Each row of a before or after table is a point. The points were changed in one or more steps. Then noise was added and the rows were shuffled. The steps act on columns, c1 being the first. What was done? A step turns or swaps two columns, mirrors them in a line or flattens them onto one, adds a multiple of one to another, or multiplies or shifts one. Angles are multiples of 10 degrees, from the lower column toward the higher: turns from -170 to 170, lines from 10 to 170 but not 90. Use the fewest steps. Two steps may share a column if one is a turn and the other turns, adds or multiplies; they go together, in the order done. Otherwise the lowest column goes first.
In the rows, zero is written as 128.

Before:
[[139 126]
 [170 133]
 [142 120]
 [151 137]
 [104 127]
 [153 111]
 [108 164]
 [ 68 144]
 [122 128]
 [172 134]
 [131 137]]
After (11 x 2):
[[137 114]
 [122 133]
 [153  85]
 [ 67 205]
 [108 185]
 [131 135]
 [150 112]
 [170  92]
 [171  91]
 [142 106]
 [106 151]]
Steps: add -1 times c1 to c2

Before (9 x 8):
[[120 137 129 143 110 163 119  96]
 [169  99 137 135 141 167 140  95]
 [127 151 160 105 123 118 144  81]
 [133  90 143  97 120 180 139 110]
 [120  92 106 123 157 166 138 106]
 [129 131  90 119 106 112  96 177]
 [ 94 152 174 148  77  72 152 125]
 [109 105 124 126 122 105  64 169]
 [125  73  77 108  99 100  64 153]]
After:
[[133  88 143 128 120  67 138 109]
 [120  92 105 113 158  93 138 106]
 [126 152 161 153 124 125 143  80]
 [108 105 126 141 122 148  64 169]
 [ 94 153 174 139  76 186 153 126]
 [120 137 127  98 110 106 119  97]
 [126  73  76 160 100 143  64 153]
 [129 132  89 144 107 136  97 177]
 [167 100 137 103 140  98 140  94]]
Steps: turn c4 and c6 by 150 degrees

Before (9 x 12):
[[149 117 165 104 100 102 115 145 160 148 147 180]
 [ 95  89 137 101 103  81 127 149  73 123  89 153]
 [122 146 143 134 107  78  99 100  75 104 121 109]
 [133 149 124 121 154 110 108 139 126  79 154  98]
 [ 62 126  81 131 144 100  82  91 116  99  86 147]
 [120 104 141  53  94 110 138  63  77 130 134 150]
 [135 117  94 115 165 161 101 104 102 153 105 147]
 [109 166 159 139 169 103 113 152 148 120 138 116]
 [134 100 150  67 171  95 114 115 129 128 148  90]]
After:
[[ 93  92 104 164 104  87 128 148  74 123  98 112]
 [108 167 119 152 179 129 114 152 149 123 149 128]
 [134 102 139 138 184  59 113 115 131 125 157 148]
 [133 148 148 143 153 115 108 140 125  80 162 145]
 [147 116  75 143 110  99 115 144 158 147 156  90]
 [ 62 126 173 154 111 121  81  91 115  98  98 106]
 [121 104  99 119 101  54 140  66  75 132 143 118]
 [133 118 173  92 137 125 102 103 104 155 115  98]
 [119 145 110 175 125 116  98 100  76 106 130 152]]
Steps: turn c5 and c12 by -160 degrees; turn c3 and c5 by 150 degrees; turn c4 and c6 by 70 degrees; shift c11 by 10

Before (13 x 24):
[[124 161 112  60 119 120 151 170 172 151 119 138 141 140 133 124  86 149
  143  97 144 116 121  91]
 [158 141 153 102 138 118 112 154 195 134  88 127 130 128 119 123 110 175
  134 126 172 116  85 116]
 [149 119 122 174 119  84 145 139 135 163 137 123 110  96 113 157 145 167
  129 146 107 147 148 125]
 [152 191 126  95 112 146 119 170 168 116 102 150 115 102 111 111 107 136
  170 134 135 111 103  97]
 [118 157 173 105 134 108  95 148 158 107  82 104 126 146 116 117  94 127
  122 113 115  99 107 107]
 [109 125  70 153 106 105 102 140 124 151 109 125 114 126  96 197 206 173
  122 172 128 143 144 155]
 [ 97 124 120  86 178  84 117  92 144 131 113 154  59 155 155  93 106 110
   84 137  84 194  60 161]
 [ 94 132 113 176 107  86 127 145 129 172 155  94 115 117 111 135 187 145
  115 182 149 146 113 142]
 [146 136 119  72 123 116 115 148 143 139  72 147  86 144 120 115 113 134
  171 103 169  71  94  71]
 [134 143 103  87 153  60 127 100 174 146 132 178  87 155 115 121 111  76
  100 138 107 136  93 174]
 [125 112 111  89 140  75 103 132 108 130 153 159  64 159 128 155 105 120
   82 176 119 152  75 163]
 [151 115  85 187 115 104 142 158 118 142 139 116 180 117 139 154 202 152
  122 178 127 141 133 121]
 [121 123 112 165 124 101 110 176 101 157 144 139 152  97  87 143 199 170
  121 123 136 134 115 141]]
After, 13 rows:
[[150 120 123  90 119  84 145 139 130 162 101 122 112  95 115 156 144 167
  158 147 108 147 148 126]
 [122 124 112  93 125 102 109 176  97 159 116 139 151  96  88 143 199 170
  151 122 136 135 115 143]
 [118 157 172 142 135 109  95 148 177 107 159 103 127 145 117 116  94 125
  151 114 115  98 106 107]
 [146 136 118 168 122 116 115 148 169 138 186 147  85 143 120 114 113 134
  201 102 170  70  94  72]
 [126 159 110 196 118 120 150 169 172 150 139 139 141 140 132 124  86 148
  174  98 145 116 121  90]
 [151 116  86  72 115 105 142 159 112 142 103 118 180 117 138 154 200 154
  153 178 127 142 134 120]
 [ 96 131 113  91 106  86 127 145 115 173  89  93 115 117 111 133 187 147
  145 184 151 147 113 141]
 [152 190 126 158 111 145 119 171 175 114 144 149 115 102 109 111 108 134
  199 135 134 111 102  96]
 [ 96 122 120 167 179  82 116  92 148 131 147 154  59 155 155  93 106 111
  115 135  84 194  61 161]
 [110 126  68  98 106 105 102 140 134 152 138 125 114 126  95 197 206 174
  151 171 128 144 146 153]
 [135 143 102 176 153  59 127 100 167 147 118 177  87 155 114 120 111  77
  128 139 107 137  93 173]
 [159 139 154 150 138 119 111 154 206 134 139 126 130 129 121 124 109 176
  167 128 173 115  87 117]
 [123 113 110 168 141  75 103 132  98 130 130 160  63 160 129 155 105 121
  114 177 118 152  75 163]]
Steps: turn c9 and c11 by 30 degrees; turn c4 and c11 by -160 degrees; shift c19 by 30
